Each row of a before or after table is a point. One or more steps were done to the points. Then noise was added and the rows were shuffled. The steps act on how far a point lies along the listed directions, d1 being the first. Write out the steps. A step turns or swaps two directions, mirrors them in a line or flattens them onto one, adds a multiple of one to another, or multiplies one. Angles are multiples of 10 degrees, from the lower direction toward the higher: turns from -170 to 170, lines from 10 to 170 but not 90. Use the fewest steps. Two steps may share a direction if one is a turn and the other turns, adds or multiplies; they go together, in the order done. Otherwise the lowest direction goes first.
(in the rows, 128 means zero)

Directions:
(1): [147 101  84]
(2): [179 140 143]
(3): [130  82 157]
Before (8 x 3):
[[105 103  53]
 [172 135 152]
 [148  99 103]
 [112 153 154]
 [170 115 103]
 [175 165 186]
 [175  81 126]
 [137 114 127]]
After (8 x 3):
[[150 145  98]
 [104 159  72]
 [170 112  86]
 [118 117 163]
 [135 121 114]
 [142 134  89]
 [159 126 140]
 [162 121 187]]
Steps: turn d1 and d3 by -50 degrees; multiply d2 by 0.7

Directions:
(1): [131 164 161 102  81 156]
(2): [122 186  78 129 139 133]
Before (8 x 6):
[[118  63 118 126 158 101]
 [116 174 153 104  72 155]
 [127  92 100 177 163 119]
 [122 138 179  92  52 150]
 [131 118  75 138 165 110]
 [128 128 187  97  84 145]
 [139 172 142 104  98 159]
 [133 113 100 139 159 100]]
After (8 x 6):
[[131  69 184 124 121 118]
 [125 161  88 126 142 113]
 [126  57 180 117  89 120]
 [124 152  75 168 156 137]
 [107 113  68 127 169 100]
 [141 116 180 107  99 149]
 [133 175  77 120 134 130]
 [120  98 190 109  80 138]]
Steps: turn d1 and d2 by -60 degrees

Directions:
(1): [ 86  88 148 152  94 136 149 186 127 128 170]
(2): [ 99 128 150  99 146 208 106 125  96 150 120]
(3): [109 114  75 143 103 134  82 118 167 183 128]
(4): [150  80 186 106 152 104 125 128 157 176 115]
(5): [141 107 146 200 154 162 106 118 159  92 113]
(6): [152 105  80 115 184 128 115 191 116 124 123]
Before (14 x 11):
[[134 177  69 196  92 130 130 125 138  62 155]
 [105  81 199 150 143 171 124 120 157 143 112]
 [120  96 198 119 148 196  79  98 148 151 101]
 [114 179 144 113  86 127 159  96  91  94 140]
 [141 135 182 104 147 115 123 122 148 138 127]
 [116 172  77  84 112  94 150 120 102 110 145]
 [142  87 221 124 124 134 141 139 125 157 118]
 [121  61 170 122 146 132 160 174  99 150 156]
 [ 75 184  66  97  76 136 147 132  86 118 177]
 [116 155  82 131 106 133 121 171  95  87 166]
 [100 156 125  76  93 111 166 107  65 112 127]
 [123 167 112  94 153 138 150 140  72 108 144]
 [113 139 133 143 106 142 138 118 121 121 138]
 [117 193 140 151 119 165 150  95 103  67 110]]
After (14 x 11):
[[141 131  93  61 151  77 144 146 118 141 134]
 [144 131 140  79 184 126 144 155  89 135 133]
 [126 160 178 120 120 130 129 100 142 119 133]
 [158 149  36 153 141 111 124 188 125  84 151]
 [ 95 144 170 138 107 215  86  75 129 115 114]
 [129 168 104  82 119 116 157 144  72 104 142]
 [113 129  68  53 144 108 135 191  92 159 165]
 [ 78 130 168 167 102 189 134  96 136 108 126]
 [145 109 100 104 151 114 114 204 111 124 153]
 [116 138 109 129 116 139 138 143 108 121 137]
 [130 184  88 114 154 156 148 151  79  75 113]
 [117 132 120  53 126 101 161 138  66 129 123]
 [113 131 210 152  77 153 148 102 115 124 128]
 [110  71 201 149 116 143 161 136 113 141 155]]
Steps: turn d4 and d6 by -60 degrees; turn d4 and d5 by 30 degrees
